Each point is reached from the start by the listed moves, each made once or not at all, plus a little noise. Is the number of moves made odd or even? Then give how often each move was made.

Moves:
(1): [28 14 -1 -2]
(2): [-20  36  -2  -4]
(3): [-1  1 36 17]
Start: [  5   9  -4 -12]
Points:
[12 60 27 -1] -> odd (1, 1, 1)
[ 4 10 31  5] -> odd (0, 0, 1)
[33 24 31  3] -> even (1, 0, 1)

Moves:
(1): [28  1 10  2 -3  0 -5  8 -4]
(2): [ 5 44  8  7 -5 -2  1 -4  5]
(3): [-8 -6 21  6  5 -2 -1  4  4]
(4): [ 2 -5 -6 22 -2 -1 -3  1  2]
(5): [-3  4 -2  0 33 -1  1  3  8]
(6): [-2  5 -1 -1 -4 37  6 -1 -1]
Start: [-10 -13  26  14  -7  17  -1   7   2]
Points:
[ 17  21  60  48 -11  14  -9  16   9] -> even (1, 1, 1, 1, 0, 0)
[ 25  35  37  43 -23  52  -1  12   4] -> even (1, 1, 0, 1, 0, 1)
[17 23 59 51 21 12 -8 18 18] -> odd (1, 1, 1, 1, 1, 0)

Moves:
(1): [ 31  -5   2  -2 -15  -6   8  -2  15   2   9]
(2): [  3  23  -1  -9   8   3   6  -5  -6   7 -15]
(3): [ 3  6 20 -2  2  5  6 -4 -9  2 10]
(4): [-1  4  2 22 -2  1  6  0  1 -3 -1]
(5): [ 14 -13  -2   4  34   5   2  -3   8  -5  -6]
(6): [ 5  5  3  0  7 24 -6 -4  6 -4  8]
(7): [-1 -5  0 -9 -4  7 18 -2  1 10 -5]
(8): [ 2 -1  4 -3  3  1 -1 28 -4 -1 -7]
(9): [-12   4  12  -2   6  -4   1  -2  24   3  -6]
Start: [  1  12 -12  -2  -2   2   1  11  18 -18  13]
Points:
[ 45  -8 -11  14  10  10  35   5  42 -14   8] -> even (1, 0, 0, 1, 1, 0, 1, 0, 0)
[ 33  16  -3 -19  25   7  36  -3  60  -1 -10] -> odd (1, 1, 0, 0, 1, 0, 1, 0, 1)
[ 34   5  24  18  20   2  26   0  54 -19  21] -> odd (1, 0, 1, 1, 1, 0, 0, 0, 1)
[11 44 14  0  7 42 30 -3  9 -5 11] -> odd (0, 1, 1, 1, 0, 1, 1, 0, 0)

Moves:
(1): [10 -1 -8  1 16 -4 -3 -9  4  1  1 -2 -3]
(2): [ -8   6  -5   1  -1   8  -2 -13  -4  -7 -16  -3  -1]
(3): [20 10 12  4 -4 -7 -2 -5 -2  6 -3 -4 -3]
(4): [  5   2   1   7  -1  -1   5  -9  -3   0   4 -10  -5]
(5): [ 7 10  2 15  9  8  2  6 -9 -7  4  4 -5]
(6): [ 3 -6 -1  4 -4 15 -5 -2 -1  3 -1  3  4]
(7): [ 11   4  -4  -2  10   5   9 -10 -15  10  -4  -4  -6]
(8): [ 7  1 -5  1  1  2  2  9  5  2 -6 -4 -4]
(9): [ -7   3   4  -7 -19  -4   1 -10  11   2   5  12 -11]
(10): [-6 13  1 11 10  6 -4  3 -4 17  7 -1 -6]
(11): [  7  10 -10  -4   1   7  -1  -2  -4   2  14  -3   9]
(12): [  6  -5  -9   2  -9 -13  -7   0  -9  -1   0  -1  -2]
Start: [  5   6   1   9   5 -15   5  -1   0   3  -3  -3   6]
Points:
[ 54  33  -2  44  18   0  -1  -2 -36  34  -5  -8 -18] -> odd (0, 0, 1, 0, 1, 1, 1, 1, 0, 1, 0, 1)
[ 21  16 -18  33  -6  -6  -4 -40 -12  -5  -7   2 -17] -> odd (1, 1, 0, 1, 1, 1, 0, 0, 1, 0, 0, 1)
[ 16  36 -19  13  17  15  -1 -44 -14  30   3  -2  -9] -> odd (1, 1, 0, 0, 0, 1, 1, 0, 1, 1, 1, 0)
[ 31   7 -30   6  -9 -12  -6 -15   4  10   8   2  -3] -> even (1, 0, 0, 0, 0, 1, 0, 1, 1, 0, 1, 1)
[ 12  29  -1  25  -9  -2  14 -18   1  -8 -12  -3 -20] -> odd (0, 1, 0, 1, 1, 0, 0, 1, 1, 0, 0, 0)
[ 47  30 -38  23  30  -4   6 -19 -33   1 -11 -16  -8] -> odd (1, 1, 0, 0, 1, 0, 1, 1, 0, 0, 1, 1)
[ 60  44  -5  44  16 -21   9 -25 -22  33   3 -12 -40] -> odd (1, 0, 1, 1, 1, 0, 1, 1, 1, 1, 0, 1)
